Rows are points. Two turns around zero, p and q, are shown by what they do to some points. Where does a point land after both, in the order given? Backwards means that the second turn is done in reverse. Each puzzle has new turns, and all numbers are rounded.
(in the rows, 128 means zero)

Turn p:
[ 77 126] => [ 91 163]
[150 135] => [148 117]
[147 139] => [149 122]
[138 113] => [124 110]
Turn q:
[156 101] => [ 89 128]
[137 130] => [123 120]
[135 139] => [131 115]
[ 83 142] => [170 149]
Where do these land?
q, then p: [170 139] => [ 86 118]
p, then q backwards: [107 132] => [124 107]
q, then p: [107 113] => [149 143]

Turn p:
[125 147 124] => [115 138 139]
[ 90 129 150] => [108  91 141]
[133  88 108] => [142 123  85]
[163 147 131] => [147 158 146]
Turn q:
[144 192 137] => [142 178  86]
[145 106 111] => [142  99 129]
[136 109 125] => [136 112 138]
[114 132 152] => [119 149 144]
[139 112 112] => [136 104 126]
[ 89 117 131] => [ 91 127 145]
Where do these land?
q, then p: [146 129  81] => [134 137  79]
p, then q backwards: [144 126 161] => [152 104 142]
q, then p: [106 115 125] => [120 103 128]
q, then p backwards: [117 144 170] => [154 164 116]
p, then q: [145 102 121] => [145 111 107]
p, then q: [110 152 111] => [ 97 143 130]

Turn p:
[129 118 129 148] => [115 113 117 130]
[148 119 138 105] => [127 128 160 120]
[119 105 163  86] => [160 112 162  95]
[121 129 105 130] => [134 131 121 150]
[124 169 105 171] => [103 157  80 146]
Turn q:
[141 121 137 153] => [121 123 105 111]
[ 91 155 157 112] => [114  90 165 141]
[152 114 105  94] => [132 176 137 137]
[122 122 170 117] => [ 87 115 136 133]
[149 138 112 148] => [147 135 116 102]
[112 118  87 144] => [168 129 108 145]
Where do these land?
q, then p: [146 145 154 116] => [158 129 130 105]
q, then p backwards: [130 126  95 127] => [107 141 117 109]
p, then q backwards: [ 97 131  81 156] => [ 98  78 109 143]
q, then p backwards: [ 99 116 109 116] => [120 119  93 119]
q, then p: [146 140 170 127] => [173 120 128 115]
q, then p: [149 110 160 126] => [164 134 108 134]

Turn p:
[106 161 113 150 131 138 137  97] => [122 124  89 126 142 118 133 167]
[158 113 142 117 115 154 102 141] => [153 147 168 138 108 133 126 131]
[121 108 145 116 153 116 142 128] => [131 122 115 122 116 115 128  92]
[165 163 126 123 100  99  95 147] => [114 153 176 118 165 132  98 142]
[140 112 113 135 130 140 159 138] => [117 127 130 128 119 136 168 120]
[128 157 151 141 168  86 136 115] => [118 148  94  92 153 101 108 107]
[141 128 106 136 161 122  79 108] => [135 123 136  78 105 120 101 154]
[113  92 154 111 110 111 127  99] => [168  93 127 139 139 121 120 101]
[102 101 127 156 116 150 154 151] => [130 125 104 150 115 171 157 118]
[106 145 105  94  95 164 149 157] => [ 92 120 140 191 117 133 141 146]
Turn q:
[137 115 151 155 130  99 131 172] => [152 107 111 128 113  89 154 153]
[101 163 125 101 146 157 109 109] => [140 153 116 132 146 178 102 117]
[138 130 124 154 145 118 157 104] => [128  91 154 124 118 127 107 130]
[118 147 140 125 111 168 146  91] => [107 140 152 133 160 152  96 148]
[133 121 137 104 151 171 131 107] => [144 147 156 137 163 139 110 107]
[138 141 134 114 120 133 100  94] => [116 153 123 103 135 133  99 116]
[147 108  96 169 110  98 121 174] => [120 119 119 144  67  89 160 138]
[130 137 124  83 125 119 131 146] => [119 128  96 140 150 131 142 103]
[110  89 120 146 115  89 127 154] => [126 113 126 111 100 115 183 139]
Where do these land?
p, then q: [138 130  97 103 113 123 134 157] => [145 129 138 112 147 143 144 164]
p, then q backwards: [128 144 117 155 127 119  77 139] => [107 156 145 149 123 142 113  89]
q, then p backwards: [135 162 145  91 117 118 130 123] => [ 97 151 136 144 131  95 140 124]
q, then p: [123 125 164 145 172 130 102 139] => [124 151 182 108 133 109 139 125]
q, then p backwards: [133 102 135 137 127 127 118 112] => [159 125 124 124 139 123 121 125]
q, then p backwards: [118 117  82 130 145 140 124 120] => [133  96 133 119 125 140 126 168]
q, then p backwards: [164 151 118 153  97  94 161  85] => [104 144  76  85 154  95 106 130]
q, then p: [ 87 121 153  85 127 127 160 142] => [110 136 101 113  84 113 169 112]
q, then p: [126 100 141 152 128 176 147 135] => [135 181 116 123 142 135 123  98]

Turn p:
[116 135 117 128 108 102 144 103 141] => [145 109 115 130 139 110 117 158 138]
[147 132 113 136 127 120 143 102 104] => [117 127 114 113 125 112 144 142 159]
[103 132 122 148 117 134 151  96 141] => [120 104 102 129 136  97 105 137 126]
[144 113 162  66 128 132 139  79 112] => [100 176 112 125 167 131 148 180 115]
[126  93 112 153 121 107 145 125 143] => [116  85 132 152 123 130 124 142 146]
[133 145 111 129 107 135 138 144 144] => [146 135 140 141 121 109 108 121 141]
[122 119 126 119 108 127 143 158 103] => [122 137 155 121  97 131 115 145 128]
[117 128 135 156 138 162  50 139 149] => [149 125 103 155 109 143 153  67  82]
[153 139 152 148 123 133 146 159 126] => [121 144 131 126 114 153  99 109 155]
[140 145 113 108 205 144 139 153 147] => [117 131 175 106 180 129 139  77 131]
[108 126 145 117 125 111  71 150  98] => [156 135 130 111  96 163 156 132  88]
Turn q:
[110 105 113 106 119 150 138 106  76] => [135 145 124 141 140 184 149 102 105]
[105 140 139 145 115  78 148 126 142] => [138  76 100 110 118 114 119 132 117]
[102 123  93 125 143  82 115 114 104] => [104 115  70 151 122 145 131 127 111]
[171 134 155 133 128 155 117 148 121] => [136 164 161 114 114 102 146 128 136]
[112 108 100 126 137 124 139 152 133] => [128 129 113 151 147 120 103 109 118]
[170 176 142 125 116 177 117 124 149] => [112 152 176  87 144 115 147 148 165]
[142 119 139 121 115  91 149 124 169] => [141 111 119 100 111 118  82 145 124]
[146 124 139 139 113 145 104 143 126] => [122 144 157 130 123 109 141 136 114]
[127 168 124 149 101 112 165 106 170] => [139  86 119  78 158 119 115 157 142]
[ 97 108 118 116 139 149 104 125 130] => [112 125 143 170 133 149 123 123 130]
[ 98 140 125 101 144 125 127 124  83] => [112 124 108 139 120 159 154  89 133]
[156  90 150 151 164 147 113 143 133] => [158 163 146 165 105 101 127 141 139]
Where do these land?
p, then q: [110 109 106 113 149 138 104 126 113] => [160 121 114 115 119 145 137 101 117]
q, then p: [105 146  99 113 119 139 111 128  95] => [ 98 109 123 102 138  98 116 124 109]
p, then q: [127 142 115  94 128 102 100  98 113] => [142 156 105  99 133 110 113  95 139]
p, then q: [133 131 155 179 119 138 132 141 183] => [118 141 135 169 144 137 144 192 121]
q, then p: [107  99 121  98 122 125 124 112  94] => [102 142 103 122 104  92 129 113 120]
p, then q: [139 111 108 116 118 120 112 101 109] => [147 119 112 112 146 109 112 106 120]
p, then q: [130 154 159 127 159 128 159  94 171] => [103 147 100 178 123 131 123 139 173]
p, then q: [164 135 165 175 144 140 138 168 139] => [111 116 169 143 152 164 134 177 149]
p, then q: [159 129 150 136 112 159 144 173 165] => [113 105 154 137 129 121 168 182 146]
q, then p backwards: [137 127 129 148 135 108 148 171 160] => [105 162  99 138 111 145 151 113 145]
p, then q backwards: [123 122  90 125 117 129 140 112  92] => [149 157 152 150 128 114 103 136 138]
q, then p: [102 131 140 111 115 110 124 113 103] => [ 97 134 125 139 112 101 126 143 117]

Turn p:
[135 131 123 105 175 134 133 114 116 119 140] => [ 97 128 126 130 126 109 139 141  90 134 145]
[154 139 151 113 121  88 148 113  97 106 140] => [101 129 129 130  90 116 140 127 159 146 169]
[146 117 154 129 127 127 111 105 124 140 150] => [127 125 125 137 110 149 109 129 119 115 161]
[ 91 124  96 141 114 143 107 124 106 162 103] => [170 104 162 123 133 115 105 144 118 128  94]
[130 129  98 152 132 149  89 167 130 153  75] => [138 110 171 115 156 125 116  98 119  95  74]
[135 111 142 125 143 116 120 103 116  63 155] => [ 83 128 100 126 137 120  98 129 133 161 170]
[ 87 148 119 153 126 119 101 165 145 172 112] => [159 158 151 124 125 123 108 132 130  95  69]
[140 121 102  90 103 113 160 151 174 120 150] => [139 134  77 110 148 118 176 139 157 105 135]
[129 138 172 119 132 140 155 110 110  90 144] => [104 141 119 165 122 136 136 128 132 172 160]
[114 116 128 112 117 135 118 141 153 150  91] => [168 139 142 122 152 120 136 107 123 111 121]
[151 150 139 120 112 140 138 119 119 105 164] => [100 120 117 151 127 149 140 152 149 135 151]
[145 151 132 139 120 113 151  92 153 114 130] => [119 144 125  99 120 162 148 139 140 151 146]
[109  90 107 166 142 146 134 160 121 170 112] => [159 102 119 130 116 122 115 102  97 117  69]
Turn q:
[155 121 147 180 143 124 169 148 125 100 112] => [155 157 113 130 113  90 106 101 138 151  84]
[127 143 128 137 109 129 121 122  91 100 141] => [126 106 144 142  89 113 122 118 139 125 137]
[176 121  80 114  93  90 148 146 149 134 141] => [ 96 139 149 147 170 110  74 138 126 166 148]
[147 116 110 102 110 153 126 119 127 178 100] => [ 89 138 119 112 148 148 151 159 155 154 140]
[ 92  90 112 118 136 161 113 102 110 115 150] => [133 134 133 141  83 156 158 152  94 129 148]
[126 137 119 151 150 151 124 183 125 122 131] => [159 170 136 123 124  98 129 132 147 105 138]
[131 138 150  89 149 137 119  97 121 118 111] => [127  91 105 150 135 137 162 141 131 119 113]
[ 83 106 158 135 124  80 113 128 131 135 115] => [156  98 158  86 136 150 130 116 100 130 107]
[154 104 138 121  92  85 120 108 158 107 178] => [ 89 117 167 160 141 137  92 107  80 131 110]
[124 157 126 147 173 149 154 156 119 135 158] => [169 166 107 148 124 130 122 104 154 104 146]
[113 139 152 120 124 153 132 135 130 139 113] => [126 129 118 112 132 125 164 114 139 121 130]
[119 150 138 130 134 127 146 105 148 117  96] => [129 106  85 113 135 115 131 118 120 130 117]
[116 142 105 120 126 126  82 115 131 165 118] => [110 113 130  99 135 156 123 163 141 101 147]
Where do these land?
p, then q backwards: [107 131  97 139  95 165 105 124 137 115  98] => [140 121 141 107 144  70 125 148 131 151 109]
p, then q: [147 107 165 107 151 149 109 138 173 104 151] => [153 126 100 154  80 137 105 137 126  97 162]
p, then q: [172 141 142 123 117 121 161 108 109 119 136] => [111 157 130 122 123 145 138  92 103 146 153]
p, then q: [125  83 122 107 116 117 118 108 115 146  98] => [109 118 154 170 135 152 113 135 125 139 101]
p, then q: [117 158 142 155 152 142 140 134  98 104 109] => [133 119 120  74 124 153 145 110 145 125 119]
p, then q: [159 142 107 136 123 143  91 145 133 162 109] => [141 116 122 147 111 101 167 128 106 131  92]
q, then p backwards: [106 145 140 143  99 106  90 158  97  94 160] => [149 128 133 117 125 107  91 129  81 172  91]
q, then p backwards: [127  91 150  97 143  94 109  98 154 132 127] => [130 139 100 151 144 192 126 121 139 140 127]
p, then q: [132 156 132 105 115 101 156 146 131 110 123] => [130 128 104 118 161 124 110  94 112 133 142]
q, then p: [106  91  94 159 156 128 158 162 131 157 145] => [ 93 126 167 153 124 157 156 161 132  85 136]
p, then q: [119 123 116 145 149 121 159 104 160 151 110] => [112 113 119 147 138 126 149 133 169 157 148]
q, then p: [144 138  99 108 133 151 138 117 116 106 132] => [129 122 105 116 111 136 112 138 146 119  93]
p, then q: [105 157 158 139 114 128 130 122 111 163 167] => [102 153 149 101 115  83 119 109 148 112 126]

Turn p:
[159 106 137 104  96 123 125 139 124 137 114 128] => [165 115 128 122 149 123 101 138 152 127 138 137]
[ 91 106 102  80 121 127 127 150 157 145  90 149] => [156 149 108  86 133  85 105 125 125 152 116  85]
[143 113 139 159 124  83  78 108  89 152 123 122] => [ 97 138 123 165 166 169  99 159 163 125 126 121]
[156 140 101 180 112 148 145 151 150 135  94 151] => [154  85 105 150  90 129 124 170  97 127 120 112]
[ 87 146 151 128 114 115 144 112 121 135 149 106] => [ 98 143 146  99 126 137 142 119 138  88 136 120]
[104 131 133 123 156 151 132 146  91 127 144 123] => [ 92 124 151 131 147  94 145 121 114 132 126 136]
[133 165 135 155 142 145 129  91  94 121 133 135] => [ 91 100 151 137 119 159 154 132 129 134 103 140]
[112 132 122 120 120 142 110 129 120 113 112  98] => [127 148 134 115 137 119 123 140 119 117  98 147]
[132 136  99 109 156 141 147 123 119 105 192 127] => [120 143 164 157  99 104 157  82 134 140 135 146]
[141 123 124  91 139 141 154 131 179 144 100  90] => [185 149  98  97 133 111 169 133 128 127 129 132]
[157  99 155 171 113 137 102 110 122 122 171 156] => [ 95 104 117 157 107 153  95 130 148 138 165 167]
[135 151 143  95 145  95 118 137 160 122 149 125] => [144 144 107 133 143 139 137  71 132 113 131 121]
[113 116 123 151 127 115 154 136 140 105  92 155] => [139 123 132 115 116 144 112 144  82 144 141  99]
Turn q:
[131 148 152 161 164 158 123 107 129  90  94 120] => [126 102 137 147  95  99 166 139 133 105  86 149]
[134 114 137 117 132 157 167  97 127 120 153  63] => [119 163 121 121 101 170 153  97 115  76 108 121]
[123 130 102 150 109 132 103 131 139 164  66 133] => [123 115 166 134 141 111  81 180 116 123 111 124]
[139 118 125 149 115 109  85 156 126 163 135 130] => [137 116 144 124 138 144  88 149 148 139 157 156]
[149 148 139  71 119 145 123 130 148 119 137 103] => [132 167 136 165 149 124 144 101 139  99 144 117]
[ 92 139 131 124 129 139 192 135 112 147 146 129] => [113 145 107 121 139 159 138 104  87 159  93 124]
[111 142 186 139 109  84 140 136  95 185 149 128] => [133 129  86 158 111 164  71 107 109 167 132 165]
[ 91 115  94 120 130 147 125  93 120 117 139 162] => [ 94  99 101 102 151 118 148 141 108 120 135 101]
[121 131 135 109 122 117 114 145 123 115 143 157] => [138 115 116 133 149 115 133 113 133 148 153 127]
[149 114 102 129 123 146 139 111 116 112 131 166] => [103 127 136  96 122  98 147 129 110 134 149 119]
[143 168 123 144 166 129 132 141 131 117 111 125] => [135 143 135 141 121 110 156 153 146 144  99 150]
[138 102 143 124 110 116  80 149 106 105 120 133] => [168  99 134 121 134 106 111 119 136 112 164 146]
[126 132  84 119 127  98 157 123 115 113 126 143] => [140 151 108  98 129 114 139 148 113 152 131  97]
[130  87 148 115 161 105 115 139 171 145 115 103] => [135 128 135 123 127 136  91 107 191 111 103 115]
[144 132 121 149 104 138 126 126 162 108 156 127] => [122 120 157 135 110 151 155 131 136 132 156 110]
Where do these land?
p, then q: [125 110 127 116 117 104  88 161 104 132 178 140] => [124  80 103 146 108 142 135 166 168 124 135 123]
p, then q: [133 129 110 140 145 112 151 152 154 131 118 119] => [146 157 130 114 105 141 143 139 112 130 136 146]
q, then p: [121 139 118 124 122 136 150  94  85 151 100  98] => [124 113 166 142 145 124 102 131 104 127  78 120]
q, then p: [145 119 120 126  94 143 112 108 113 144 106  85] => [114 114 149 141 139 138  97 105 101 117 110 165]
p, then q: [130 103 146 168 139 108  77 132  95 128 175 153] => [106  54 115 126 145 168 138 162 140 133 121 137]
p, then q backwards: [147 149 100 114 112 114 137  80 106 110 105 116] => [125 130 119 162 138 129 147 167 162 126 120  88]
p, then q: [114 149 149 135 136 120 131 127 165 121 163 123] => [117 125 110 125 121 131 162 136  95 117 142 100]
p, then q: [ 91 149 135 118 140 132 139 154 148 119 105 132] => [151 156  93 117 130 112 126 132 109 104 124 128]
q, then p: [134 135 135 114 156 131 147 141 157 152 128 143] => [114 135  95 105 126 140 148 135 126 123 115 103]
q, then p: [108  96 122 123 151 144 142 139 148 108 138 126] => [151 148 128  92 134 133 154 131 128 148 131 138]
p, then q backwards: [148 153  95 117 109 176 138  93 105 134 106 119] => [126 134 124 186 170 132 131 149 142 105  98 121]
p, then q: [137 103 161 174 103 106 107 173 101 112 192 166] => [124  37  99 109 121 165 146 142 149 114 169 143]
q, then p: [110 124 120 139 144 133 110 152 167 129 107 144] => [134 143  86 116 153 128 136 139 113 134 154 128]
p, then q: [131 125 120 105  94 135 158  70 124 144  87 131] => [125 165 172 154 155 121 108  80 141 115 126 119]
q, then p: [144 137 163 108 158 127 133 144 149 105 112 126] => [146 128 108 121 111 180 138 141 126 126 136 111]
